Each row of a before or after table is a point. The points were changed in one or more steps. Then noise was added and the rows were shuffled. The steps act on columns, c1 being the first. Name the steps. A step turns or swaps two columns, mirrors them in a line or flattens them onto one, adds a multiple of one to another, or multiplies or shifts one. Angles are multiples of 10 degrees, from the lower column toward the higher: turns from -170 to 170, lines from 10 to 170 but not 90. Use the fewest steps. Two steps may share a column if one is a turn and the other turns, adds or multiplies; they go together, in the order done. Otherwise the lowest column goes first.

Before (12 x 3):
0:  0.054 -0.041 -0.015
1:  0.022  0.068 -0.025
2:  0.051  0.018  0.017
3: -0.022  0.030  0.040
4: -0.018  0.084 -0.010
5: -0.004  0.008  0.090
6: -0.011 -0.036  0.026
7: -0.022  0.064  0.033
8: -0.018  0.023  0.010
9:  0.000  0.046  0.003
10:  0.014  0.006  0.039
11:  0.021 -0.040  0.034
After (12 x 3):
0:  0.013 -0.002  0.035
1: -0.004 -0.017  0.095
2: -0.017 -0.070 -0.015
3:  0.049 -0.020  0.011
4:  0.022 -0.066 -0.019
5:  0.003 -0.049  0.003
6: -0.016  0.036  0.035
7:  0.054  0.042 -0.013
8: -0.027 -0.029  0.041
9: -0.018 -0.060  0.036
10: -0.018 -0.016  0.012
11:  0.019  0.042  0.030
Steps: multiply c2 by -1

Before (12 x 6):
0:  0.040 -0.023 -0.040 -0.001 -0.026  0.015
1:  0.008  0.037  0.011  0.007  0.053 -0.059
2: -0.005 -0.020 -0.018 -0.002 -0.004  0.028
3:  0.010 -0.013 -0.018  0.019  0.016  0.038
4:  0.042 -0.047 -0.028  0.000  0.012  0.029
5: -0.009 -0.054  0.026  0.019  0.006 -0.009
6: -0.012 -0.042  0.012  0.016 -0.016 -0.001
7:  0.009 -0.031  0.021  0.031 -0.001  0.009
8:  0.024 -0.034 -0.001 -0.005 -0.031 -0.035
9:  0.038  0.031 -0.062 -0.063  0.065  0.014
10: -0.010 -0.053 -0.015  0.033 -0.011 -0.012
11: -0.002 -0.041  0.045  0.021 -0.031 -0.020
After (12 x 6):
0:  0.066 -0.019 -0.002  0.023 -0.017 -0.093
1:  0.061 -0.030  0.008 -0.007 -0.003 -0.061
2:  0.003 -0.024 -0.063  0.051  0.072 -0.058
3:  0.023 -0.053  0.020  0.014  0.002 -0.092
4: -0.012 -0.017  0.060  0.005 -0.017  0.023
5: -0.033  0.005  0.061 -0.028 -0.022  0.052
6: -0.117  0.032 -0.023  0.057  0.003  0.138
7:  0.011 -0.002  0.039  0.010 -0.031 -0.030
8:  0.009 -0.019  0.042 -0.015 -0.017  0.013
9: -0.083 -0.019  0.025 -0.031 -0.001  0.064
10: -0.016 -0.042  0.029 -0.006 -0.035  0.033
11: -0.004 -0.041 -0.006 -0.027 -0.005 -0.056
Steps: multiply c6 by 3; turn c1 and c6 by -140 degrees; turn c2 and c3 by -50 degrees; turn c4 and c5 by -80 degrees

Before (12 x 9):
0:  0.043 -0.017 -0.034 -0.016  0.062  0.023  0.031 -0.005 -0.012
1:  0.009  0.019  0.041 -0.036 -0.017 -0.008  0.038  0.019  0.044
2: -0.006 -0.052 -0.119 -0.004  0.033 -0.056 -0.008  0.023  0.054
3:  0.007  0.007  0.013  0.018  0.002 -0.021  0.057  0.037 -0.004
4:  0.037 -0.011  0.027 -0.037 -0.049  0.008  0.025  0.054 -0.010
5:  0.084  0.008 -0.066 -0.014  0.037 -0.018  0.027 -0.003  0.019
6: -0.041 -0.058 -0.071 -0.021  0.074 -0.080 -0.005 -0.013  0.042
7:  0.015  0.044 -0.033 -0.020  0.004  0.015  0.032  0.011 -0.010
8:  0.026  0.025 -0.012 -0.026  0.012  0.013 -0.009  0.047  0.009
9:  0.041 -0.005 -0.095 -0.046  0.029  0.023  0.055 -0.003  0.007
10: -0.032 -0.055 -0.058  0.013  0.060 -0.026  0.012  0.020  0.083
11:  0.017 -0.005  0.022  0.013 -0.056  0.010  0.001 -0.005  0.007
After (12 x 9):
0:  0.006  0.010  0.041 -0.041 -0.015  0.013  0.044  0.048 -0.019
1:  0.033 -0.007  0.027 -0.038 -0.044 -0.009  0.028 -0.012 -0.053
2: -0.005  0.024 -0.006 -0.004  0.035 -0.067 -0.114  0.052 -0.022
3:  0.022 -0.004 -0.004 -0.029  0.014  0.028 -0.011  0.009 -0.049
4: -0.031  0.006  0.012  0.014  0.061 -0.061 -0.061  0.080 -0.018
5:  0.020 -0.011  0.004  0.013 -0.055  0.001  0.022  0.006  0.007
6:  0.045 -0.016  0.057 -0.045  0.032  0.002 -0.093  0.009  0.002
7:  0.083  0.014  0.026 -0.015  0.039 -0.001 -0.068  0.016  0.007
8:  0.014 -0.001  0.033 -0.019  0.007  0.045 -0.035 -0.010 -0.013
9:  0.044 -0.020  0.034 -0.007  0.064 -0.005 -0.038 -0.012  0.008
10: -0.039  0.036 -0.002 -0.020  0.075 -0.081 -0.069  0.044  0.010
11:  0.006  0.013  0.060  0.020 -0.003  0.001  0.014 -0.002 -0.034
Steps: turn c2 and c6 by 70 degrees; multiply c2 by 0.7; swap c3 and c7; turn c8 and c9 by -90 degrees

Before (14 x 14):
0:  0.031 -0.011 -0.009  0.032  0.036  0.034  0.080  0.000 -0.012 -0.034  0.019 -0.002  0.038 -0.071
1: -0.007  0.003  0.042 -0.004  0.037  0.051 -0.018  0.013  0.032  0.017 -0.037  0.009  0.008 -0.013
2:  0.025 -0.011  0.021 -0.010  0.026  0.022  0.002  0.054  0.014 -0.004 -0.003 -0.022  0.017  0.026
3: -0.017 -0.016 -0.028 -0.009  0.028 -0.005 -0.008  0.027  0.036  0.032 -0.003 -0.029  0.043 -0.033
4:  0.051  0.045  0.020 -0.010  0.049  0.031  0.001 -0.014  0.046  0.037  0.012 -0.016  0.025  0.006
5: -0.026  0.028  0.018  0.066  0.019 -0.034  0.018  0.043 -0.050  0.022 -0.011  0.015  0.042 -0.022
6: -0.036  0.059  0.024  0.022  0.013 -0.015  0.019  0.001 -0.043 -0.018 -0.038 -0.017  0.077 -0.014
7:  0.036  0.008 -0.042  0.026  0.006  0.006  0.099 -0.045 -0.068 -0.021 -0.003 -0.002 -0.011 -0.057
8: -0.037 -0.004  0.020 -0.033  0.027  0.056  0.016  0.058  0.050  0.034  0.043 -0.006  0.010  0.015
9: -0.030  0.011  0.013  0.069  0.033 -0.017  0.016 -0.031 -0.054 -0.044  0.004  0.009  0.029 -0.001
10:  0.024  0.024 -0.046  0.074 -0.016  0.088  0.075 -0.006 -0.008 -0.015  0.006 -0.058  0.019 -0.044
11: -0.011 -0.004  0.023  0.005  0.024 -0.012  0.029  0.014  0.060  0.023 -0.030  0.011  0.041  0.018
12: -0.010 -0.022  0.070  0.026 -0.003 -0.069  0.023 -0.028 -0.064  0.012  0.003  0.002  0.043 -0.027
13:  0.021 -0.007  0.005 -0.012  0.013  0.036 -0.003  0.002  0.011  0.032 -0.001  0.028  0.060  0.014
After (14 x 14):
0:  0.020 -0.050  0.068  0.012  0.000 -0.072  0.007 -0.068 -0.062  0.013 -0.022  0.030 -0.031 -0.027
1:  0.017  0.030  0.017  0.006  0.060  0.029 -0.028 -0.057  0.045  0.038  0.007 -0.001 -0.031  0.017
2:  0.009  0.073  0.018  0.007  0.008 -0.026  0.037  0.110 -0.050  0.024 -0.065  0.034 -0.023 -0.019
3:  0.000 -0.023  0.012  0.024  0.015 -0.020  0.035 -0.088 -0.056 -0.049 -0.061  0.021 -0.016  0.003
4:  0.110 -0.038 -0.047  0.002  0.020 -0.003 -0.002 -0.134 -0.065 -0.016 -0.028 -0.018  0.004 -0.063
5:  0.006  0.059  0.022 -0.029  0.000 -0.013  0.036 -0.016 -0.052 -0.013 -0.038  0.024 -0.072 -0.030
6:  0.006  0.051  0.020  0.033  0.003  0.064  0.048  0.162  0.040  0.032  0.047 -0.001 -0.012  0.027
7: -0.018  0.010 -0.025 -0.004  0.020 -0.005  0.018  0.083  0.040  0.031  0.006  0.007 -0.047 -0.037
8:  0.004  0.038  0.019 -0.005  0.030  0.020 -0.008  0.155  0.015 -0.004  0.010  0.001 -0.024  0.022
9: -0.001 -0.005  0.012 -0.007  0.018  0.035 -0.024  0.015  0.015  0.033  0.003  0.056 -0.026  0.011
10: -0.023  0.020  0.048 -0.035  0.029  0.054  0.018  0.035  0.033  0.012 -0.011  0.008  0.004 -0.026
11:  0.089  0.013 -0.049  0.042 -0.006  0.082 -0.007 -0.026 -0.010 -0.024 -0.075 -0.031 -0.050 -0.042
12:  0.023  0.012  0.024 -0.028  0.017 -0.012  0.026  0.035  0.070  0.022 -0.014  0.034 -0.021  0.015
13:  0.084 -0.008 -0.009  0.030  0.049  0.033  0.015  0.007 -0.013 -0.037 -0.027  0.016 -0.026 -0.067
Steps: turn c1 and c5 by 20 degrees; turn c1 and c7 by -70 degrees; multiply c8 by 3; turn c2 and c8 by -20 degrees; add 0.3 times c11 to c14; turn c4 and c11 by -70 degrees; mirror c12 and c13 in the line at 20 degrees

Before (14 x 20):
0: -0.047  0.027 -0.067 -0.019 -0.002 -0.006 -0.043 -0.015 -0.056  0.002 -0.033 -0.064  0.016  0.011  0.000 -0.016  0.069 -0.012 -0.032  0.041
1: -0.016  0.028 -0.043  0.014 -0.011 -0.076 -0.023  0.042 -0.003 -0.031  0.026 -0.061 -0.016 -0.025 -0.049  0.031 -0.035 -0.056 -0.032  0.026
2:  0.052 -0.029 -0.042 -0.020  0.021 -0.012 -0.040  0.032  0.011  0.045  0.053  0.021 -0.039 -0.004  0.003  0.010 -0.013  0.036 -0.028 -0.038
3:  0.026 -0.010  0.020  0.022 -0.056 -0.076  0.004  0.053 -0.036 -0.011 -0.029 -0.015 -0.027  0.053  0.019  0.004 -0.022 -0.003  0.016 -0.012
4:  0.018  0.059  0.047  0.063 -0.028 -0.046  0.004 -0.028 -0.060  0.013  0.006 -0.036  0.066  0.044 -0.022  0.025 -0.015  0.024 -0.035  0.070
5: -0.018 -0.041  0.047  0.058 -0.051 -0.021 -0.015  0.055 -0.060 -0.008 -0.035 -0.076 -0.013  0.009 -0.021  0.008 -0.035  0.035 -0.061  0.064
6: -0.007  0.044 -0.040  0.033  0.018  0.028 -0.047  0.047  0.037 -0.051  0.073  0.018  0.061  0.031  0.023 -0.003  0.007  0.020 -0.035  0.012
7:  0.045 -0.018 -0.045  0.007  0.025  0.013 -0.011 -0.024 -0.059 -0.025  0.062  0.016  0.048 -0.010 -0.058  0.044  0.058 -0.006 -0.036 -0.023
8: -0.049  0.043  0.027  0.063  0.009  0.019  0.045 -0.054  0.035  0.003 -0.019  0.016  0.035 -0.022  0.018  0.051 -0.015 -0.014  0.052  0.021
9: -0.045 -0.005 -0.038  0.000 -0.016 -0.038  0.005 -0.027  0.047 -0.015  0.007  0.003  0.050 -0.048 -0.016 -0.038  0.025  0.006 -0.008 -0.035
10: -0.029 -0.029  0.037  0.051 -0.053  0.019 -0.024 -0.023  0.035 -0.019  0.063  0.007 -0.029  0.057  0.016 -0.018 -0.010  0.015  0.045  0.069
11: -0.042  0.030 -0.048  0.047  0.004 -0.039  0.026  0.032 -0.059 -0.018 -0.032 -0.063  0.036 -0.014  0.019 -0.021 -0.005  0.044  0.051 -0.022
12:  0.045 -0.037 -0.032  0.042 -0.052 -0.003 -0.043  0.055  0.012  0.012  0.019 -0.021  0.039 -0.038 -0.077  0.011 -0.028 -0.014  0.016  0.022
13: -0.011  0.035 -0.028  0.025  0.044 -0.010 -0.036 -0.033 -0.053 -0.047 -0.036 -0.008  0.024  0.024 -0.073  0.062 -0.002  0.056  0.040  0.003
After (14 x 20):
0:  0.012 -0.030 -0.022  0.053 -0.052  0.020 -0.040  0.035  0.060 -0.008  0.062  0.019  0.015  0.034 -0.020  0.015 -0.012  0.014  0.052  0.069
1:  0.004 -0.010 -0.034  0.022 -0.056 -0.077  0.008 -0.058 -0.002 -0.017 -0.029 -0.003 -0.005  0.063  0.005  0.021 -0.021 -0.003  0.028 -0.014
2: -0.009  0.035 -0.053  0.026  0.047 -0.010 -0.060  0.035 -0.035 -0.034 -0.036  0.031  0.046  0.049  0.060 -0.073  0.001  0.055  0.010  0.004
3: -0.013 -0.038  0.004  0.042 -0.054 -0.003 -0.069 -0.072 -0.008 -0.008  0.019 -0.022  0.037 -0.040  0.010 -0.075 -0.030 -0.014 -0.019  0.023
4:  0.033  0.027 -0.077 -0.018 -0.004 -0.008 -0.069  0.036 -0.042 -0.049 -0.033 -0.045 -0.014  0.036 -0.016  0.001  0.068 -0.010 -0.035  0.041
5:  0.027 -0.006  0.009 -0.001 -0.018 -0.038  0.007  0.043  0.016 -0.008  0.008  0.016  0.024 -0.066 -0.040 -0.015  0.024  0.006 -0.045 -0.035
6:  0.051  0.029 -0.035  0.045  0.004 -0.040  0.043 -0.008 -0.058 -0.061 -0.030 -0.028  0.063  0.018 -0.023  0.019 -0.005  0.042  0.006 -0.021
7:  0.015  0.043  0.048  0.065  0.008  0.021  0.073  0.070  0.018  0.014 -0.020  0.010  0.064 -0.037  0.051  0.019 -0.016 -0.016  0.008  0.021
8: -0.051 -0.017 -0.034  0.008  0.025  0.014 -0.018  0.000 -0.055 -0.004  0.061  0.027  0.001  0.021  0.045 -0.060  0.058 -0.007 -0.059 -0.025
9: -0.030  0.060  0.003  0.064 -0.027 -0.045  0.007  0.013 -0.030 -0.019  0.006 -0.033  0.013  0.067  0.024 -0.023 -0.014  0.023 -0.073  0.069
10:  0.042 -0.041  0.038  0.057 -0.051 -0.021 -0.024 -0.037 -0.045 -0.066 -0.036 -0.042 -0.053  0.036  0.008 -0.021 -0.036  0.038 -0.030  0.063
11:  0.032  0.044 -0.072  0.032  0.017  0.026 -0.076 -0.037  0.048 -0.020  0.072  0.051  0.017  0.009  0.000  0.025  0.006  0.020 -0.069  0.011
12:  0.037  0.029 -0.021  0.014 -0.010 -0.077 -0.038 -0.029 -0.015 -0.067  0.028 -0.016 -0.032 -0.021  0.029 -0.050 -0.035 -0.055 -0.006  0.027
13: -0.029 -0.030 -0.039 -0.019  0.020 -0.012 -0.064 -0.054  0.008  0.046  0.054 -0.022 -0.047 -0.006  0.012  0.003 -0.013  0.036  0.012 -0.039
Steps: turn c1 and c8 by -150 degrees; add -1 times c14 to c3; turn c9 and c14 by -30 degrees; multiply c7 by 1.6; turn c10 and c12 by -50 degrees; turn c13 and c19 by -50 degrees; swap c15 and c16

Before (14 x 32):
0: -0.005 -0.016 -0.049  0.047  0.012 -0.026 -0.023 -0.039  0.028 -0.032 -0.067 -0.025  0.004 -0.040  0.008 -0.017 -0.026 -0.065 -0.005 -0.029 -0.022 -0.028  0.020 -0.018  0.033  0.003 -0.014 -0.030 -0.015  0.028  0.047 -0.054
1:  0.013  0.049 -0.044 -0.036  0.068 -0.004  0.011  0.032  0.032  0.057 -0.033  0.026 -0.048 -0.041 -0.003  0.052 -0.035 -0.021  0.015  0.020  0.023  0.020 -0.022  0.029  0.026 -0.031 -0.001  0.041  0.058 -0.019  0.012  0.048
2:  0.047 -0.036  0.060 -0.044 -0.022  0.087 -0.056 -0.043  0.029  0.018 -0.048 -0.043  0.045  0.012 -0.034  0.078  0.039  0.002 -0.002 -0.012 -0.015 -0.017  0.054 -0.036  0.023  0.027  0.043  0.034 -0.003 -0.026  0.016 -0.051
3: -0.005  0.058 -0.042 -0.064 -0.045  0.014 -0.032 -0.038  0.004  0.005  0.025 -0.033  0.033  0.041  0.059 -0.027  0.063 -0.059  0.037  0.032 -0.035  0.040 -0.047  0.001 -0.016 -0.011  0.005 -0.027 -0.021 -0.043  0.025 -0.032
4:  0.000 -0.023  0.071 -0.054 -0.022  0.036 -0.033  0.019 -0.041 -0.034 -0.014 -0.027  0.056 -0.024  0.030  0.066 -0.017 -0.050 -0.006  0.036  0.028  0.006  0.056 -0.077 -0.011  0.011 -0.001 -0.022  0.041 -0.002  0.041  0.046
5: -0.016 -0.043  0.004 -0.036  0.034  0.081 -0.058  0.012  0.041  0.035 -0.055 -0.069  0.001  0.028 -0.025 -0.022 -0.023  0.004 -0.003 -0.037  0.006  0.038 -0.030 -0.012 -0.065 -0.038 -0.053 -0.021  0.060  0.026  0.106 -0.016
6: -0.053 -0.051 -0.012  0.043 -0.030 -0.005  0.016 -0.009 -0.027 -0.037 -0.011  0.022  0.011  0.021  0.019  0.061  0.053  0.007 -0.011 -0.042  0.006 -0.012  0.023  0.039 -0.024  0.062 -0.032 -0.006 -0.020 -0.052  0.030  0.032
7:  0.051 -0.048  0.047 -0.028 -0.039 -0.001 -0.019 -0.046  0.033  0.057  0.007 -0.078  0.055 -0.058  0.003 -0.017 -0.003  0.051  0.004  0.050 -0.053 -0.053 -0.063 -0.012  0.043 -0.031 -0.050  0.084 -0.015  0.037  0.081 -0.024
8:  0.030 -0.008  0.034  0.042 -0.006  0.089  0.004 -0.035  0.040  0.032 -0.082 -0.010 -0.038  0.018  0.003  0.038  0.078 -0.036  0.032 -0.017  0.015 -0.003 -0.027  0.000 -0.061  0.047 -0.006  0.014  0.019 -0.031 -0.013  0.043
9:  0.055  0.023 -0.036  0.042  0.002  0.027  0.007 -0.025 -0.016  0.017  0.021 -0.066  0.028  0.032  0.041  0.066 -0.028  0.054 -0.014  0.045 -0.059  0.029 -0.071 -0.017  0.008  0.060  0.012 -0.027 -0.016 -0.028  0.050  0.055
10: -0.005  0.000 -0.025 -0.050  0.054 -0.030  0.014 -0.050  0.036 -0.033 -0.052 -0.044  0.038  0.032  0.028 -0.041  0.009 -0.023  0.034 -0.012  0.037 -0.037  0.001 -0.060 -0.016 -0.040 -0.001 -0.029 -0.008 -0.048  0.068 -0.017
11: -0.055  0.028  0.038 -0.038 -0.041 -0.014  0.038 -0.005 -0.037  0.027 -0.001 -0.016  0.008 -0.077 -0.006  0.007  0.001 -0.002 -0.024 -0.005  0.032 -0.027  0.021  0.010 -0.020  0.028 -0.038  0.047  0.007  0.020  0.051 -0.012
12: -0.012 -0.028 -0.044 -0.023  0.031 -0.031  0.038 -0.002  0.066  0.010 -0.002  0.029  0.046 -0.068  0.022  0.042 -0.022  0.046  0.072  0.013  0.024  0.042  0.041 -0.042 -0.053  0.034 -0.062  0.091 -0.053  0.014 -0.018  0.004
13:  0.001  0.028 -0.045 -0.020  0.012 -0.013 -0.032  0.016  0.007 -0.002  0.025  0.006  0.020  0.019 -0.049  0.025  0.009  0.019 -0.028  0.006  0.040 -0.049  0.028 -0.055  0.046 -0.035  0.055  0.017 -0.040 -0.079  0.027  0.023
After (14 x 32):
0: -0.049 -0.034  0.006  0.038 -0.040 -0.001 -0.020 -0.008 -0.030 -0.047 -0.015  0.024  0.018 -0.020  0.025 -0.019  0.048 -0.065 -0.011 -0.039  0.004 -0.009 -0.041  0.043  0.005  0.051 -0.029 -0.006 -0.022 -0.046  0.027  0.028
1: -0.008  0.023  0.031 -0.026  0.034 -0.036 -0.048 -0.001  0.067  0.021 -0.011  0.028  0.047 -0.077  0.021  0.020 -0.022 -0.056  0.071  0.012  0.026  0.045 -0.007 -0.033  0.001  0.034 -0.069  0.098 -0.059  0.015 -0.023  0.004
2: -0.007  0.013  0.046  0.043  0.012 -0.035  0.010 -0.040  0.027 -0.037 -0.064 -0.022  0.002 -0.045  0.010 -0.058 -0.026  0.041 -0.007 -0.031 -0.024 -0.028 -0.011 -0.016  0.001  0.004 -0.012 -0.026 -0.012  0.032  0.055 -0.054
3: -0.003 -0.026  0.025 -0.051  0.056 -0.044 -0.016 -0.047  0.023 -0.011 -0.045 -0.047  0.035  0.014  0.026 -0.003  0.015  0.046  0.026 -0.030  0.031 -0.045  0.011 -0.065 -0.003 -0.046 -0.006 -0.035 -0.008 -0.049  0.067 -0.015
4:  0.035 -0.002 -0.033  0.044  0.001  0.091  0.007 -0.026  0.037  0.009 -0.080 -0.013 -0.051  0.024  0.002 -0.047  0.076 -0.025  0.042  0.005  0.024 -0.003 -0.021 -0.003  0.005  0.039 -0.011  0.013  0.016 -0.033 -0.012  0.040
5:  0.019  0.056  0.032 -0.035  0.067 -0.001 -0.022  0.033  0.030  0.048 -0.026  0.030 -0.057  0.007 -0.005 -0.029 -0.041 -0.047  0.015  0.035  0.025  0.022  0.035  0.023  0.003 -0.026  0.004  0.038  0.063 -0.023  0.013  0.044
6:  0.003 -0.029  0.040 -0.014  0.012 -0.026  0.026  0.021  0.004  0.006  0.019  0.010  0.008  0.006 -0.052  0.007  0.008 -0.028 -0.026  0.000  0.040 -0.042  0.042 -0.061  0.004 -0.037  0.046  0.018 -0.035 -0.070  0.021  0.020
7:  0.050  0.023  0.033  0.039  0.000  0.030 -0.018 -0.018 -0.015  0.039  0.011 -0.057  0.026  0.080  0.040  0.019 -0.027 -0.074 -0.012  0.020 -0.056  0.034 -0.007 -0.022  0.012  0.061  0.011 -0.029 -0.019 -0.030  0.056  0.058
8: -0.006  0.008  0.048 -0.062 -0.045  0.018  0.022 -0.035  0.001  0.020  0.030 -0.029  0.028  0.082  0.060 -0.046  0.061  0.052  0.040  0.009 -0.032  0.045  0.040  0.002  0.003 -0.014  0.003 -0.026 -0.019 -0.048  0.034 -0.036
9: -0.059  0.047 -0.035 -0.034 -0.038 -0.011 -0.031 -0.002 -0.032  0.015 -0.017 -0.003  0.001 -0.057 -0.007  0.001 -0.004 -0.008 -0.018  0.020  0.030 -0.024  0.034  0.008 -0.004  0.021 -0.036  0.047  0.010  0.024  0.048 -0.005
10:  0.044  0.081 -0.038 -0.025 -0.044 -0.008  0.022 -0.043  0.028  0.052  0.003 -0.086  0.060  0.002  0.003  0.062 -0.007 -0.006  0.004  0.049 -0.050 -0.057 -0.063 -0.010  0.002 -0.016 -0.054  0.087 -0.010  0.040  0.078 -0.027
11: -0.009 -0.018  0.006 -0.040  0.031  0.077  0.058  0.009  0.036  0.004 -0.052 -0.071 -0.002  0.030 -0.012  0.010 -0.016  0.026 -0.015 -0.010  0.010  0.030 -0.062 -0.007 -0.002 -0.047 -0.054 -0.017  0.060  0.037  0.110 -0.014
12: -0.003 -0.028 -0.064 -0.053 -0.017  0.038  0.049  0.010 -0.045 -0.001 -0.013 -0.025  0.057 -0.070  0.040 -0.062 -0.018 -0.049 -0.011 -0.001  0.025  0.002 -0.005 -0.076 -0.008  0.017  0.011 -0.025  0.046  0.006  0.040  0.045
13:  0.046 -0.054 -0.052 -0.034 -0.030  0.083  0.070 -0.038  0.029  0.003 -0.038 -0.047  0.042 -0.043 -0.034 -0.030  0.040 -0.069 -0.006 -0.003 -0.018 -0.023 -0.016 -0.030  0.005  0.027  0.039  0.036  0.000 -0.033  0.017 -0.049
Steps: turn c2 and c23 by 70 degrees; turn c2 and c14 by 50 degrees; turn c3 and c7 by 170 degrees; flatten c10 and c20 onto the line at 40 degrees; turn c16 and c18 by -110 degrees; multiply c25 by 0
